Every row gives one point. Each copy is the shape, with its points in the same order, stretched, turned, moved and blurred by noise. Is it also mirrored, or only turned?

Shape (8 x 3):
[[ -2 -35   3]
 [-46  47   8]
 [ 40   5 -51]
 [  4  42 -16]
 [ -9  14 -11]
 [-25  -8  47]
 [  1 -57 -58]
 [ 43 -24  11]]
Copy 1 (8 x 3):
[[  6 -40 -16]
 [-58  33  27]
 [ 17  14 -58]
 [-19  40 -11]
 [-24  10 -11]
 [ -8 -23  36]
 [  1 -49 -77]
 [ 51 -24 -16]]
Copy 1 is: only turned
Copy 2 (8 x 3):
[[-45   0  13]
 [  8 -72  19]
 [ 15  24 -44]
 [ 31 -26  -6]
 [ -1 -24   1]
 [-27 -34  59]
 [-69  18 -52]
 [ -5  33  17]]
Copy 2 is: mirrored
Copy 3 (8 x 3):
[[  3 -27  -6]
 [ -1  53 -53]
 [-22  34  48]
 [  0  58   0]
 [ -4  28 -10]
 [ 38 -12 -45]
 [-55 -34  21]
 [ 32 -20  29]]
Copy 3 is: mirrored
Copy 4 (8 x 3):
[[ -5 -33 -17]
 [-60  13  38]
 [  3  34 -42]
 [-30  36  10]
 [-27   8   5]
 [-13 -37  37]
 [-16 -20 -73]
 [ 39 -12 -12]]
Copy 4 is: only turned

Shape (7 x 3):
[[ -2 -95  -3]
 [-10   9  -9]
 [ 18  22  -8]
 [-10   8 -11]
 [ 15   4  12]
 [ -2   5  23]
 [-17  26   6]]
Copy 1 (7 x 3):
[[-60 -55  36]
 [  7  -4 -19]
 [ 11  20  -6]
 [  2  -4 -19]
 [ 14   1  12]
 [ 24 -13   6]
 [ 28  -5 -21]]
Copy 1 is: mirrored
Copy 2 (7 x 3):
[[ 15 -84  47]
 [-14  -6  -5]
 [  7   4 -22]
 [-16  -8  -3]
 [ 15  -2   0]
 [  5   7  15]
 [-17  15   1]]
Copy 2 is: only turned
Copy 3 (7 x 3):
[[ 59 -64 -72]
 [  1  23 -16]
 [ 24  32   9]
 [  1  23 -21]
 [ 16   5   5]
 [ -5  -6   5]
 [-20  23  -3]]
Copy 3 is: only turned

Shape (9 x 4):
[[  0 -27 -25  25]
 [  4  22 -28  36]
 [ 27 -46 -20  17]
 [ 20 -24 -31 -36]
 [ 24 -10 -27  12]
 [ 27   5  46  -7]
 [-49  43  50 -12]
 [-24  -9  45  64]
 [ 30  32 -21 -16]]
Copy 1 (9 x 4):
[[ 59   6  -2  17]
 [ 34 -22 -16  14]
 [ 74  29  -9  -1]
 [ 12  60 -26  -4]
 [ 45  17 -24  -3]
 [ 13  15  18 -65]
 [-49 -24  70 -23]
 [ 66 -58  74 -16]
 [ -3  24 -41 -21]]
Copy 1 is: mirrored
Copy 2 (9 x 4):
[[ 23  35 -33 -11]
 [ 20  -6 -68 -22]
 [ 50  46 -23  16]
 [ 59   1  13 -12]
 [ 50  12 -40  -1]
 [  8 -34 -10  51]
 [-50 -41  20  -9]
 [-43  36 -42  36]
 [ 40 -52 -34  -8]]
Copy 2 is: mirrored
Copy 3 (9 x 4):
[[ 16   2 -28 -17]
 [-21  17 -29   6]
 [ 17  -1 -27 -52]
 [ 35  40   2 -51]
 [  0  22 -21 -34]
 [-18 -12  39 -36]
 [ -9  -9  62  41]
 [-20 -52  -4  19]
 [-18  42   8 -29]]
Copy 3 is: mirrored
